Each row is a point. The points of each table are mixes of a few directions, plus a little noise. Count the directions of each table, and those that both share. Where both have some left over, give the other angles between the two spaces (their principal angles), to ten degrees, smallest first.
In the rows, zero is written as 128.

First, 6 rows:
[[ 80 125]
 [124 128]
 [ 77 125]
 [230 135]
 [102 126]
 [158 130]]
Second (5 x 2):
[[163  76]
 [157  85]
 [117 145]
 [123 137]
 [ 82 197]]
Directions: first 1, second 1, shared 0; angles 60

First, 7 rows:
[[ 64 143 143  40]
 [176 118 137 157]
 [ 94 137 164  31]
 [119 127  94 184]
 [138 126 116 160]
 [119 129 114 146]
 [186 116 130 179]]
Second (8 x 4):
[[127 168 108 168]
 [123 151 155 134]
 [163 112 143 142]
 [103 124 130 101]
 [121  59  47  89]
 [107 109 100 101]
 [189 143 120 201]
 [ 91 159 221  87]]
Directions: first 2, second 3, shared 1; angles 30

First (10 x 9):
[[102  91 139 131 132 160 146 189 137]
 [150 133 116 119 140  96 112  93 139]
 [125 147 153 146 101 115 147  74 130]
 [156 178 126 135 111 102 110  51 109]
 [ 82  64 105  84 168  84 171 219 182]
 [175 112 177 172 110 176  96  66 129]
 [ 95 134 133 125 116 114 166 140 132]
 [102 154 170 145  84  84 185  54 149]
 [139 168  56 114 151 201  66 225  44]
 [154  99 100 111 167 144  85 171 128]]
Second (7 x 9):
[[156  91 134 141 145 192  87 164 121]
 [126 113 140 139 125 159 127 147 126]
 [139 130  98  92 156  43 127  95 159]
 [159  91  91  78 186  34 107 107 185]
 [132 190 132 162  89 198 109 120  56]
 [124  91 138 126 139 130 135 148 153]
 [ 61 190 162 158  57 139 205 115  95]]
Directions: first 4, second 3, shared 3

First, 8 rows:
[[110 113 154 177 161  74  48 169  84 206 168 144]
 [187  92 106 183 101 148 122 111 187 115 110 111]
 [101 152 100 142 149 189 115  85  97 130 167 207]
 [ 71 104 138 131 105 151 203 144 198 143 147 109]
 [ 48 164 163  39 126 148 214 136  98 103 137 146]
 [178 122 145 165 126 103  94 139  97 136 143 136]
 [137 122 146  68 127  95 111 141 120 102  47  84]
 [192 157  72 119 130 117 116  99 143  89 103  88]]
Second (8 x 12):
[[185 191  87  96 152  97 107 107  85  88 120  97]
 [134 116 105 118 108 127 132 122 162 127 116 121]
 [122 196  64 110 170 150 125  85 105 107 152 135]
 [179 100 164 152  85 130 160 138 138 106 129 129]
 [158 188  74 118 146 148 141  86 110  89 151 131]
 [ 27  17 242 145 123  84  80 218 143 228  85 127]
 [108  98 205 178 124 157 154 151 105 142 157 163]
 [110 118  84 108 117 131 124 116 175 138 113 122]]
Directions: first 6, second 4, shared 3; angles 30

First (9 x 18):
[[177  79 135 151  82 163 140  92 141 133 121 109  99 113 118 124 154  96]
 [129 145 135 114 104 120 123 121 142 118  96 101  97 107 137  95 130  82]
 [122 166 184 101 125 119 119 119 120 141 135 195 131 135 163  95  87 184]
 [ 93 145  88 125 165 104 124 162 123 115 127  99 147 134 114 150 132 115]
 [ 89  89   7 170 209 116 138 191 113 109 157  50 188 153  62 232 174 109]
 [125 146 146 114 120 121 123 124 131 128 119 137 118 123 141 107 117 127]
 [157 108 160 135 107 150 133 102 126 144 142 166 125 132 137 122 122 159]
 [124 132 137 127 139 127 127 131 120 135 142 153 142 138 132 134 117 159]
 [138 141 160 114 102 129 124 110 135 130 113 140 105 116 146  94 118 121]]
Second (9 x 18):
[[114 208 212  71  98 101 107 111 134 131  97 188  95 112 189  41  73 146]
 [133 128 172 129 147 139 129 121 105 156 177 224 166 160 146 141  93 236]
 [146  98 119 146 122 145 136 119 128 132 138 122 131 130 116 145 142 128]
 [141 121 125 128 100 133 129 116 142 119 101  90  98 108 125 110 144  75]
 [130 101  98 150 147 136 135 139 121 129 147 118 149 140 106 165 145 136]
 [130 133 122 122 109 124 126 124 141 117 102  93 103 110 128 110 138  80]
 [ 99 127  89 138 179 115 130 162 112 126 154 126 171 151 109 174 130 157]
 [142  97 112 149 130 144 136 125 125 132 142 122 137 134 112 153 143 133]
 [116 140 103 120 120 114 124 136 142 109  94  70 104 107 122 114 144  60]]
Directions: first 3, second 3, shared 3

First, 10 rows:
[[ 85 195 112 147 112  87 162 105 104 155 145 123 166 158 191 173 161 134
   96  93 111  77 120  82]
 [107 183 112 134 110 126 154 108 109 145 113  98 150 179 147 162 149 120
  112 109 120 112 133 120]
 [151  65 175 126 148 137  97 127 129 108 158 173  98  81  59 127  63 132
  147 152 144 191 119 141]
 [ 99 190 119 156 121 119 170 142  96 141 133 115 140 181 156 154 139 146
  112 100 133  99 149  90]
 [112 173  97 126 109 128 153 135 113 135  97 102 146 188 169 147 158 127
  107 111 135 104 121 112]
 [154  47 135  92 134 119  79 126 157 105 127 168 119  68 123 105 113 118
  130 154 135 157  76 145]
 [103 193  98 140 112 124 166 135 109 144 109  95 149 189 174 146 164 133
  110 103 126  87 142 104]
 [155  80 154 118 142 146  90  88 162 129 141 121 114  58  63 100 114 102
  163 159  99 159 146 188]
 [156  83 134 110 134 154 105 147 139 106 108 135 105 121  94 106 105 124
  142 150 148 166 120 153]
 [157  70 146 134 157 141 104 166 160 112 150 151  94  55 103  60 114 143
  162 152 128 130 154 147]]
Second (9 x 24):
[[133 109 125 121 130 126 120 145 132 120 125 142 125 122 139 116 127 134
  125 130 137 127 116 122]
 [137  96 123 116 132 124 116 159 136 112 123 152 119 115 150 105 127 138
  122 133 147 128 107 116]
 [112 184 141 148 120 136 150  73 112 158 136  86 143 149  90 163 132 108
  135 117  99 130 169 147]
 [114 172 137 146 123 136 144  85 117 150 138  95 139 147  99 156 130 112
  133 121 104 130 162 144]
 [144  77 117 108 134 121 109 176 143 102 119 165 113 108 161  94 125 144
  122 138 156 127  91 111]
 [159  28 105  88 141 114  87 229 154  77 110 204 101  86 195  62 123 163
  115 145 185 124  54  91]
 [ 90 249 154 173 111 145 177   8  94 188 151  39 161 177  48 206 136  86
  142 108  63 132 215 171]
 [128 130 129 129 127 129 127 126 128 128 128 129 130 127 127 130 127 126
  129 125 128 128 130 126]
 [136 108 125 119 131 127 120 148 137 117 124 143 121 119 140 114 126 136
  125 132 140 128 113 121]]
Directions: first 5, second 1, shared 1

First, 8 rows:
[[123 151 143 132 109 133 105 132 132 144 132 122 126 118 143 129 122 113
  140 133 130 130 131 121 124 145 113 128 146 111 130 127]
 [121 112 126 140 151 126 135 115 127 108 133 135 138 121 137 125 131 132
  127 132 108 123 138 136 133 119 134 122 101 146 117 133]
 [125 171 151 122  82 137  93 145 135 168 131 116 115 119 140 133 116 105
  146 128 147 137 125 114 120 158 103 135 178  89 143 123]
 [145 133 115 107 111 126 142 141 124 140 116 123 114 149  97 130 128 142
  116 116 156 133 109 118 123 123 130 138 151 119 145 120]
 [ 65  90 163 211 211 132  93  63 135  63 174 152 190  57 240 112 133  95
  173 171  14 100 204 166 148 132 130  78   7 192  53 161]
 [151 175 131  89  61 132 118 168 129 181 108 108  92 154  88 138 119 130
  123 111 189 144  93 103 111 145 109 155 214  73 171 109]
 [152 103  95 105 141 119 173 132 117 115 113 129 121 160  81 127 137 157
  100 115 147 130 108 129 129 102 151 138 123 142 136 122]
 [142  97  97 117 155 120 170 124 120 105 118 132 130 150  93 130 136 152
  104 119 130 128 119 135 132  98 152 131 104 152 127 130]]
Second, 11 rows:
[[122  81 108 131 183 115 154  97 116  98 127 143 128 136 122 113 148 146
  103 149 112 124 114 142 134  95 118 129  75 160 108 127]
 [125 107 120 134 154 125 140 117 124 109 131 134 136 128 129 125 134 134
  121 133 113 123 133 136 132 116 136 123 100 147 118 131]
 [145 225 179 146  10 160  77 205 172 158 145  90 166  89 165 171  75  86
  214  58 127 120 205 112 127 206 199 100 213  87 154 160]
 [133 153 142 133  99 135 115 147 140 133 132 119 138 119 136 139 115 118
  150 111 128 127 150 124 130 148 147 120 147 119 135 136]
 [122  95 106 113 170 115 145 100 107 126 119 141 105 149 108 109 150 144
   90 159 138 135  86 131 126  96  88 144 105 134 122 108]
 [117  67  94 109 200 106 158  80  98 116 114 151  96 157 100  98 163 155
   66 178 136 134  68 135 125  77  71 152  84 145 114 103]
 [134 176 150 127  70 141 100 161 142 156 130 112 133 118 136 143 107 110
  157 105 141 130 146 116 123 163 139 126 181  96 148 133]
 [120  85 103 107 178 110 148  90 101 131 114 146  93 153 101 103 157 148
   78 169 144 139  70 130 123  92  72 151 104 132 123 103]
 [124 103 118 135 160 124 143 110 124 102 130 136 138 127 130 124 135 137
  121 135 108 121 134 139 134 114 137 121  93 151 115 132]
 [140 202 161 124  37 148  87 180 152 173 130 104 128 115 139 151  99 100
  170  93 154 134 150 108 120 180 142 127 208  78 157 132]
 [128 113 125 144 148 129 140 123 132  99 137 131 152 119 140 131 126 131
  137 121 103 118 154 141 139 123 158 112  97 153 113 140]]
Directions: first 2, second 2, shared 1; angles 60

First, 11 rows:
[[135 197 102 130 171 136 105 162 101 140 161 120  47 105 152  68 216 150
   99 134  81 137 190 157 135 119 173  76 192 183 119 139]
 [ 76 134 148 210 143 134  90  92 101  83 215 137 143 135 136  68 149 140
   95 168  69 130 148 146 116 110 193 126 167 183  91 178]
 [174 186  92  70 156 129 135 185 124 172  94 114  45 102 144 119 191 139
  126 103 128 135 171 141 144 132 121  82 158 137 146 103]
 [152 151 111  95 137 128 135 155 129 150 104 122  93 117 133 131 151 131
  131 113 135 130 141 131 136 133 118 109 135 124 139 110]
 [120 187 112 150 168 137  98 145  99 126 178 122  66 112 150  62 205 149
   95 143  75 136 184 156 130 116 181  86 191 186 110 151]
 [134  90 138 110 102 123 149 117 148 131  93 131 167 139 114 171  78 114
  150 117 164 123  91 108 127 136  92 156  87  89 140 111]
 [143  87 136  95  96 122 157 122 155 138  75 131 170 138 109 186  69 110
  157 109 178 123  84 105 129 139  75 160  75  74 148 102]
 [117  82 146 135 101 123 139 102 143 116 115 135 183 145 113 162  72 115
  144 129 153 122  88 111 122 132 104 161  89  97 132 125]
 [110 134 133 158 135 131 113 118 116 113 160 131 129 130 131 104 140 133
  116 142 105 129 138 135 124 121 152 123 145 150 114 147]
 [131  90 139 117 102 124 146 116 146 128  99 131 169 138 114 167  79 116
  147 120 160 123  93 111 126 136  95 156  90  92 139 115]
 [114  69 152 140  92 121 142  95 147 110 114 138 199 150 109 171  57 111
  147 130 158 121  78 106 120 134 101 173  80  90 130 125]]
Second, 11 rows:
[[124 152 150 109 134 140 129 143 117 123 133 123 129 121 122 123 150 106
  117 122 130 117 115 119 133 125 115 109 140 131 132 120]
 [ 95 225 157  74 110 192  82 158  90  97 160 124  29 137 127 123 215 114
  105 123  90  99 188 166 159  98 179 115 165 205 108 149]
 [ 93 102  94 249 164  88 205  93 110 132 125 104 180 102 159 105 137 186
  163 161  70 177 122 145  93 132 130 101 151 168  79 162]
 [130 144 151  76 108 166 135 148 135 130 102 116  75 156 126 167 143 139
  113 102 146 101 139 123 144 117 126 125 127 128 155 111]
 [119 215 156  85 119 183 124 167 106 101 126 117  48 135 121 153 187 119
  151 101 126 117 158 142 162  77 144 114 167 145 103 132]
 [ 99  88 115 153 141  90 175 101 111 157 106 111 202  99 146 100 139 126
   97 157  89 131  90 129  90 197  92 105  98 189 144 123]
 [156  66 114 118 111 106  79 105 162 142 139 157 146 146 122 124  66 126
  100 133 156 120 127 116 122 154 135 166  92  91 167 120]
 [145 103  59 172 130  69 162 108 129 147  95 135 186  86 134 139  90 131
  223 147 126 183 113 146 113 144  99 148  96 110  80 135]
 [135 135 146 113 122 152 118 136 137 121 132 130  96 151 121 145 124 136
  117 113 144 116 140 120 141 106 141 130 139 110 140 127]
 [152 109 149 113 144 112 101 135 138 127 147 145 172 123 112 105  99  84
  102 126 157 116  88  93 128 140 103 129 119  79 154 110]
 [165  69 118 142 128 114 100 111 169 135 139 151 140 154 118 133  57 142
  124 121 171 128 124 103 127 122 137 161 114  55 151 125]]
Directions: first 2, second 6, shared 1; angles 50
